Rows are points. The last column is the point's height on a tilted bowl or saddle (a function of degree 2), plus a little noise. Count its main directions that bend up, bend down and stay straight.

Points (18 x 4):
-2.6 -0.8 2.5 -2.2

-2.7 1.0 -7.0 -1.4

-2.1 -1.9 -1.7 -2.2

-3.1 -2.8 -5.2 -2.8

-3.5 -3.7 0.3 -3.6

5.1 0.7 3.5 -2.6

5.2 -1.7 -0.7 -4.0

-8.7 1.4 4.4 -3.5

-0.2 -0.5 -1.5 -1.8

-0.5 3.3 -5.4 -1.3

-5.1 1.4 -2.4 -0.4

-4.3 -9.0 3.1 -9.4

-1.7 2.0 -4.8 -0.9

3.0 -3.8 2.7 -4.3

4.5 -5.3 0.8 -5.8

2.5 2.3 2.9 -1.8

-3.1 -2.6 -6.2 -2.8

3.4 -0.5 -4.1 -3.7
Directions: 0 up, 2 down, 1 straight

Points:
-1.6 7.5 -3.5 7.8

1.1 -1.9 -3.3 1.9

-5.6 0.9 4.8 2.2

2.5 -5.8 3.4 2.6

-6.1 -4.8 0.3 2.1

1.6 5.4 1.2 3.6

-0.2 -5.3 1.3 0.7

-6.8 2.2 1.1 2.9

4.8 -6.7 1.7 4.6

-5.1 5.4 5.3 4.1

-1.3 0.5 1.8 -0.1

8.8 -2.1 0.9 8.7

0.0 -0.6 1.0 -0.1

0.8 1.6 -2.5 2.2

-3.2 0.6 -2.6 1.6

-4.7 -2.3 -1.4 1.0

2.4 -0.2 2.4 1.2
Directions: 3 up, 0 down, 0 straight

Points (22 x 5):
1.0 0.1 8.4 3.6 4.2

0.3 -3.4 -4.4 3.1 0.8

-3.6 6.5 -4.9 -4.5 4.5

-1.0 1.1 -2.9 2.5 0.2

-5.5 -1.4 -2.4 0.5 0.8

1.3 5.1 2.2 1.6 2.6

2.1 -0.2 1.0 2.5 0.4

-6.1 -5.3 -0.7 0.5 2.2

-1.2 -3.4 -1.5 -1.7 0.2

0.8 -3.1 2.1 -4.6 2.2

-5.5 2.1 -0.7 2.0 1.2

3.7 0.5 -0.4 3.1 1.0

-5.2 1.7 1.5 -2.4 2.3

2.0 1.0 -8.4 -2.1 2.1

-10.5 5.8 4.7 -5.5 11.3

-6.4 0.5 -7.3 -4.3 3.4

0.1 5.8 1.6 -5.9 6.2

0.5 -0.2 3.4 -7.8 6.0

-2.1 3.7 -0.3 -2.6 1.9

-0.6 -0.6 1.5 -2.3 0.8

-1.9 -5.7 4.2 -0.9 2.3

0.3 0.8 0.0 0.2 0.1
Directions: 4 up, 0 down, 0 straight

Points:
-4.9 -4.8 -3.8 2.0 0.3 -5.7 -0.5

-1.6 -1.3 0.8 -4.1 -6.4 1.8 3.3

2.4 -2.3 -2.8 -9.9 1.1 -2.8 2.8

-2.1 -0.2 2.8 -6.2 2.2 2.8 2.5

1.9 3.9 0.9 -4.2 0.0 -2.4 2.3

-1.3 0.7 1.4 -2.7 -3.5 0.4 2.2

2.9 6.3 2.6 0.1 0.4 -6.6 4.0

-1.2 -5.7 0.2 0.5 0.3 1.6 2.0

-4.4 -2.2 -2.0 -7.1 -3.8 0.2 3.0

3.6 2.4 -4.0 0.7 -2.8 -2.0 -1.0

-0.9 -0.3 -5.3 3.4 0.9 -3.5 1.3

-3.5 -1.6 -0.7 -2.4 -12.3 2.1 7.8

0.3 4.9 0.2 -1.6 -4.4 -3.4 3.1

3.3 -0.1 -4.1 4.1 6.6 6.3 4.6

-4.4 0.8 3.9 0.0 6.8 -3.9 2.3

-0.8 -3.3 3.1 0.9 0.5 -8.6 -0.5

-4.3 -2.1 -0.1 7.3 1.6 5.0 8.3

2.7 -2.3 3.0 -3.4 3.6 -0.8 1.0

0.5 5.5 -5.4 -3.3 2.4 -3.5 4.4

-6.7 -1.0 5.5 0.6 -0.4 -7.4 -3.3

-2.2 -3.9 5.4 -3.0 -5.0 3.0 2.4

2.7 1.4 3.9 -2.3 0.5 -2.0 1.2

1.6 5.6 6.9 -2.3 1.2 -0.4 3.7

0.6 -0.9 0.1 -1.0 -2.9 0.4 1.2

6.7 -3.2 -4.2 7.5 0.6 0.9 -2.3

4.5 -1.8 0.2 0.4 -0.9 -9.2 1.7

-0.1 7.6 0.7 2.5 0.5 -2.9 5.1

-1.0 -7.3 0.6 -3.4 -0.8 -4.7 -0.7

-8.4 -1.3 7.3 2.1 -3.4 -4.4 -2.5

-0.4 -0.3 -2.9 -2.8 2.2 4.2 4.0

-6.2 1.4 -1.6 1.0 5.5 4.4 10.3

4.3 -1.0 1.0 -2.4 4.6 -3.3 1.6

2.2 -0.8 2.6 -1.0 5.2 4.2 3.0

-0.2 -3.2 0.9 -0.9 4.9 2.0 2.9

-2.3 1.4 7.3 0.9 -1.2 5.8 4.9

5.6 -4.2 2.6 3.4 3.5 0.4 1.9

-0.6 -1.8 5.6 0.2 -1.4 -1.9 0.7

1.4 -0.8 -3.9 0.7 3.9 4.4 3.6

-2.9 -5.1 -4.1 -0.5 -5.4 -3.1 1.1

-0.5 -1.6 3.0 8.2 -0.1 0.8 4.2
Directions: 4 up, 1 down, 1 straight

Points:
3.4 1.0 6.4 2.3 1.2 -3.7 4.2

-0.9 -0.7 6.6 0.3 0.6 4.3 2.0

-0.3 1.1 -1.1 -0.7 -1.8 -0.1 0.3

-1.5 -0.6 -1.8 1.2 2.2 2.0 0.1

3.2 2.6 1.2 -5.4 0.6 0.5 -0.1

-0.9 -0.5 0.1 -5.8 -3.7 -0.4 1.6

-5.0 -0.8 2.7 0.8 1.0 -0.5 3.4

-4.3 -2.8 -2.1 -4.0 5.5 -3.5 1.6

-1.0 4.2 -6.4 1.0 4.2 -7.0 0.1

6.1 -7.0 -2.1 6.2 3.7 -7.7 0.5

-2.2 2.1 0.6 1.7 -3.7 3.4 1.5

-1.6 -0.9 2.6 -5.3 0.4 -1.0 2.2

-1.1 1.3 6.1 3.9 -5.1 -3.1 6.9

4.0 4.1 -7.1 3.6 1.2 0.1 -5.7

-2.6 -4.8 -0.4 -0.2 1.0 -5.1 1.9

-1.6 0.2 -5.5 -10.1 -6.2 -7.1 -7.6

2.3 3.1 -1.7 -2.6 3.7 5.5 -2.7

-0.2 2.4 -2.2 -3.8 3.2 -1.4 -0.4

4.0 1.1 2.0 -1.9 1.8 8.9 -3.7

2.8 -1.6 0.7 1.7 -5.5 -3.8 3.6

-4.9 1.1 -2.0 2.5 2.3 6.1 0.5

6.3 -3.6 -4.3 1.6 1.2 0.9 -6.3

4.3 -3.5 4.1 -3.3 -6.4 11.3 8.6

3.2 0.4 -4.7 -4.2 1.2 5.7 -3.2

-5.7 -1.0 3.3 -4.5 0.9 0.0 3.3

-0.3 5.3 -2.2 4.2 -0.6 -1.1 0.6

1.0 2.2 6.1 1.3 -4.6 1.7 4.1

-2.5 4.9 -5.0 -4.4 -4.7 3.4 1.9

3.1 -1.4 -1.1 -1.1 -4.9 -3.9 0.6

0.6 0.1 3.2 6.2 1.1 2.6 0.2

-9.3 0.7 0.1 -0.3 1.9 1.2 2.5

-2.0 3.7 0.0 -5.6 8.1 2.4 3.3

1.1 -3.9 0.7 -0.1 6.2 2.3 1.1

-0.5 -3.9 1.3 -0.3 -1.9 0.8 2.9

1.8 -3.8 0.3 -4.0 -0.2 -4.1 -0.5

1.3 -0.3 -4.3 -2.0 0.6 6.9 -1.7

-5.2 -8.6 2.8 5.0 -1.5 -0.4 9.4

-1.7 -9.7 -1.9 -2.2 0.1 2.0 4.4

0.0 5.2 4.2 1.3 1.3 0.3 1.9
Directions: 3 up, 2 down, 1 straight

Points, 66 rows:
0.9 -0.6 1.0 -0.6 -2.9 -1.6 2.7 6.9 0.0

1.0 2.7 0.7 3.7 -0.8 -0.1 -4.0 -1.1 -1.3

4.7 1.0 -2.7 -0.8 2.2 -4.7 -0.6 1.8 -5.5

-4.0 -0.6 -0.7 -1.4 -0.7 1.4 -0.5 3.2 1.0

-2.7 1.0 0.9 1.0 3.9 4.7 5.2 0.0 1.5

-1.1 -5.2 0.9 0.4 6.5 -1.6 1.2 -4.5 2.5

0.0 -1.4 -3.9 -3.7 3.7 0.5 -0.2 3.9 0.4

-3.1 3.0 8.2 -0.3 3.6 4.1 3.9 -0.9 2.5

-4.6 0.2 -1.0 9.9 4.1 -0.2 0.7 3.5 3.3

-7.9 -1.9 5.1 2.5 1.7 -5.8 10.4 -1.6 2.1

7.0 0.3 5.4 3.1 -4.2 2.2 6.3 0.9 2.0

0.9 2.4 0.8 3.1 1.7 -5.0 -1.4 -1.1 -4.2

6.8 0.9 -2.7 5.3 6.6 -3.1 0.1 6.4 -1.5

-3.1 -5.1 1.9 -1.7 1.4 -1.9 2.9 9.2 1.8

-2.4 2.9 7.1 -5.0 2.5 7.4 -5.3 3.3 12.6

-2.9 2.2 -7.1 -0.2 -2.0 -5.3 4.8 -6.6 -2.3

-2.4 -4.5 -6.0 2.4 0.0 3.3 0.2 -8.4 4.5

1.2 -0.8 2.8 4.1 0.2 -8.5 0.1 -3.9 -2.9

-3.8 -0.1 2.0 7.3 -0.2 2.9 -0.7 3.4 2.1

1.1 4.3 -0.7 3.0 -1.3 1.0 4.0 -6.4 0.7

-1.3 -2.4 3.5 -0.6 3.8 1.2 -2.5 3.5 3.7

-0.6 1.5 3.8 5.0 -6.1 7.5 8.3 -2.5 1.6

3.1 -0.3 2.7 2.2 -1.9 -0.2 3.1 2.0 -1.2

-2.5 4.0 0.0 0.1 2.5 -1.1 -2.5 0.8 0.4

-9.3 1.3 2.7 -1.6 -0.1 -2.7 3.4 -5.4 3.5

-1.5 -0.6 1.8 2.9 -0.8 3.5 -4.6 8.7 6.1

5.0 -2.1 -2.4 -4.2 2.1 -0.8 1.7 -1.8 0.1

0.5 -8.4 -0.1 -5.8 -6.3 0.5 0.4 -3.5 5.5

2.0 8.2 -3.8 -0.6 -6.1 -0.1 3.7 -1.2 0.5

-4.9 3.4 3.6 4.6 1.0 4.9 -5.5 -2.7 6.8

-4.3 -1.2 -4.4 -0.6 3.1 -1.4 -6.2 3.7 1.9

-1.3 -1.9 -0.2 -5.6 4.1 1.5 5.1 1.8 0.4

0.4 3.5 5.0 2.5 3.2 -2.6 2.9 -2.2 0.5

0.1 -9.1 3.1 4.2 1.6 3.7 -0.7 1.0 3.3

4.4 8.0 -1.2 0.0 -3.0 2.4 -5.5 0.9 1.2

-2.7 -0.3 4.0 0.1 5.9 2.3 -4.9 -1.1 6.7

-3.2 4.2 1.7 -5.0 -3.8 2.0 2.2 3.9 4.5

0.3 -2.1 5.2 -2.6 -5.5 4.3 -3.5 -4.5 6.8

-1.7 -4.6 9.2 -2.8 5.8 0.4 -0.1 4.2 6.0

4.9 -2.9 -0.9 1.8 -1.0 -3.9 -3.9 0.2 -3.6

0.6 -6.0 -1.0 -4.3 -3.8 -2.8 -2.9 -1.9 3.0

1.0 0.0 2.0 1.2 1.4 -7.3 -5.2 0.7 -3.0

2.9 0.4 0.9 -2.2 1.5 3.8 -0.8 -3.3 3.6

0.2 -2.0 -1.7 3.2 0.9 -0.9 4.0 -5.4 -0.7

4.4 5.2 -0.7 4.5 6.6 0.0 2.1 8.8 5.3

7.3 -2.8 -2.7 8.7 -4.2 0.3 -4.0 -2.6 -0.6

0.1 2.1 0.8 0.2 -4.0 2.1 4.4 2.5 0.3

3.3 -5.6 -1.2 1.3 -3.9 -0.4 1.6 2.4 -0.7

-5.4 0.2 -2.2 4.9 3.9 -2.5 -1.6 1.8 0.3

-5.7 -3.7 2.3 0.0 2.9 3.2 -0.9 -0.6 2.1

-5.7 3.5 3.2 -1.1 -3.3 -3.9 -4.3 1.1 4.7

-0.8 -2.3 -3.6 -2.3 -0.5 -4.5 11.4 5.8 -0.6

5.6 1.0 -6.0 3.0 -3.5 -1.7 -7.0 -3.6 -5.6

-6.4 2.1 5.6 0.6 -2.5 -3.1 1.6 -1.4 2.4

3.0 1.5 1.0 1.9 3.2 -2.1 -1.1 0.7 -1.9

-1.9 -0.5 -5.7 3.1 2.6 3.1 -4.6 6.8 4.7

0.3 3.0 -3.1 -1.1 0.1 -3.3 2.1 0.4 -3.8

1.0 1.7 6.9 -1.7 -2.9 -4.0 -1.5 -3.0 2.9

2.1 0.9 -0.5 -2.6 -3.9 -0.6 -4.2 2.1 1.1

3.1 -1.2 -3.1 -0.5 10.5 -7.0 3.1 -0.2 -1.0

1.9 -3.1 -1.3 -0.6 -0.9 3.0 -1.6 2.2 1.7

6.7 2.4 -0.4 -2.3 4.8 -5.6 2.6 -0.2 -2.3

4.5 3.1 -2.3 -2.9 -0.5 6.6 3.6 3.6 5.8

0.6 -4.4 3.1 2.4 2.3 -2.9 -4.5 -2.2 1.8

1.0 4.3 6.1 -3.1 -1.4 -3.5 -9.7 0.9 6.8

-1.2 1.0 0.5 4.7 -1.7 -0.9 -2.6 -3.2 -0.9
Directions: 6 up, 1 down, 1 straight

Points, 67 rows:
4.6 -5.2 -1.9 1.4 1.3 -5.1 2.9 0.3 3.1

-0.6 -6.3 -5.1 2.8 5.8 -3.4 -0.5 5.6 8.2

1.5 2.1 -2.7 4.6 -1.5 2.3 -0.6 -2.8 -0.2

3.9 -3.7 -1.9 4.8 0.0 5.8 -1.6 0.5 -2.9

5.0 0.5 -2.2 1.9 3.5 -5.8 -2.5 1.6 4.9

-6.6 9.0 0.7 3.4 -3.0 3.3 6.5 0.5 -2.4

-1.3 -2.1 -7.9 5.1 -5.7 3.8 -0.9 5.4 0.7

-1.3 -4.4 -4.2 8.1 3.9 0.9 2.7 -1.7 -2.2

2.3 -5.2 1.5 -2.8 -1.8 3.5 -0.3 0.5 -0.4

-7.5 0.1 1.3 -7.2 -0.3 -6.6 4.0 1.4 -5.8

2.2 0.9 -0.9 -5.7 -1.7 -4.5 7.3 2.5 -2.0

1.6 0.9 -1.7 2.8 -4.2 3.8 1.0 0.9 0.8

0.1 -4.4 -0.2 2.5 8.9 6.3 6.8 -4.2 -12.9

8.2 -0.4 4.0 -1.5 -1.2 3.8 4.1 -5.3 -4.7

10.4 3.5 -0.4 -6.6 4.7 6.2 -1.0 0.6 -2.0

2.1 -1.0 1.7 0.0 3.7 2.0 -8.3 -3.4 -7.5

-0.7 -8.2 -4.6 0.8 -5.0 -2.6 5.7 -0.5 0.5

3.3 0.8 1.7 0.8 -1.1 1.4 1.3 1.9 0.6

1.3 -0.7 0.0 -2.8 -0.7 -5.7 -2.4 -1.0 0.1

2.1 2.7 -2.4 5.9 6.2 3.0 4.6 2.7 -2.5

2.2 -1.8 -7.8 -1.5 0.7 1.5 -1.5 3.8 3.9

-0.2 1.4 1.7 -1.8 -1.6 -1.1 -0.6 -0.7 -0.2

-2.8 4.4 0.5 2.3 1.4 -1.7 4.5 1.9 -1.1

3.9 -6.2 -0.2 7.4 -1.6 2.9 8.7 -2.7 -6.2

-4.1 4.2 0.1 4.6 -2.7 0.7 2.0 -4.7 1.2

-1.7 -3.8 0.6 -7.1 -0.4 4.8 0.8 -0.4 -2.7

-10.6 -1.0 2.6 3.1 -7.8 -0.6 -6.4 -4.9 6.1

-0.3 -4.9 -2.7 -6.1 0.5 2.5 3.8 -1.4 -3.4

1.6 4.0 0.6 -3.1 4.0 -2.5 3.4 -1.3 -4.4

-3.9 -0.5 1.9 -1.9 -2.5 3.9 -3.5 3.2 -2.3

-0.4 0.1 1.1 -2.6 -6.0 0.4 2.1 4.1 0.4

1.7 3.5 -3.1 -1.1 2.1 4.1 -2.7 -6.5 -5.9

1.7 -6.4 -1.0 3.4 5.3 -1.4 -3.7 4.3 3.8

2.5 -1.9 -1.3 0.0 1.8 -2.0 1.3 -2.5 -1.2

3.8 1.6 1.9 -2.5 -5.4 1.7 -5.8 3.3 1.9

-0.7 4.2 3.2 -4.7 -3.8 -5.1 2.3 -1.8 -3.6

-2.4 6.8 3.0 2.3 -2.5 -3.1 0.5 2.4 -1.2

1.2 -1.2 3.6 3.3 -3.3 -1.8 0.6 1.4 1.5

-1.6 -3.8 0.1 -4.7 1.6 0.1 0.5 -7.0 -3.9

-1.0 5.3 3.8 -5.1 1.6 -6.4 2.3 3.5 -5.3

5.7 -6.0 -3.6 2.4 -2.8 4.0 -4.7 -0.4 0.7

5.0 -1.6 5.2 -2.6 8.6 -2.2 -1.4 1.6 -4.8

3.1 1.9 -2.6 6.6 -2.3 6.8 -1.4 2.9 -1.8

-4.1 -4.1 -4.0 7.1 0.1 -0.6 1.1 -5.0 0.4

-3.0 1.9 0.4 -5.0 -1.1 -3.5 1.8 -2.3 -2.6

-1.1 0.4 6.8 -5.9 2.9 0.4 0.8 1.1 -5.5

1.1 -2.5 3.4 -1.4 4.0 0.1 1.1 2.1 -1.7

-3.3 3.9 -1.6 6.6 -2.8 -2.9 3.2 4.5 3.0

-4.5 -1.4 8.8 2.7 0.6 0.6 -0.3 -2.3 -3.7

3.8 5.4 4.3 -2.6 -2.1 -5.4 7.5 1.6 -5.3

1.4 2.4 -6.3 -0.2 -1.6 0.4 1.7 0.1 1.3

6.3 2.7 6.4 -4.5 3.0 -1.2 6.5 9.4 -0.8

4.9 0.3 -3.8 -5.6 4.2 -1.2 0.4 -4.1 -4.8

-1.7 -3.1 1.2 6.2 -3.2 -5.3 1.9 -3.0 2.3

-4.1 -1.7 1.1 -1.0 -0.1 2.4 0.6 6.1 -0.6

-0.2 -1.7 1.1 2.1 -8.1 -5.0 6.5 -0.7 1.6

2.0 -1.2 1.4 3.0 -4.2 0.0 -4.9 -2.5 1.9

-0.1 -2.9 -3.2 -3.9 -1.9 1.2 -1.6 -2.7 -0.7

8.2 -0.7 1.7 2.8 2.9 3.0 -0.4 2.3 -0.3

-5.5 -1.8 -4.7 7.5 -1.8 1.2 -4.6 -0.9 1.8

-1.5 -0.1 -2.4 -0.3 2.1 0.9 -0.6 3.8 2.1

-3.7 1.9 0.9 -7.0 -0.1 4.4 -1.0 4.2 -2.9

-6.0 4.1 -5.2 -4.1 -2.0 5.1 0.6 3.8 -2.3

4.9 0.5 -1.7 -3.5 -1.5 -4.2 -0.5 -3.3 0.6

-1.6 -2.8 -2.7 9.4 -6.2 -3.4 -3.2 3.1 6.7

-1.0 -2.6 -3.0 1.1 0.4 -0.3 4.5 2.2 0.9

3.2 -1.4 4.0 -2.6 -4.1 3.2 -0.7 0.6 0.1
Directions: 2 up, 4 down, 2 straight
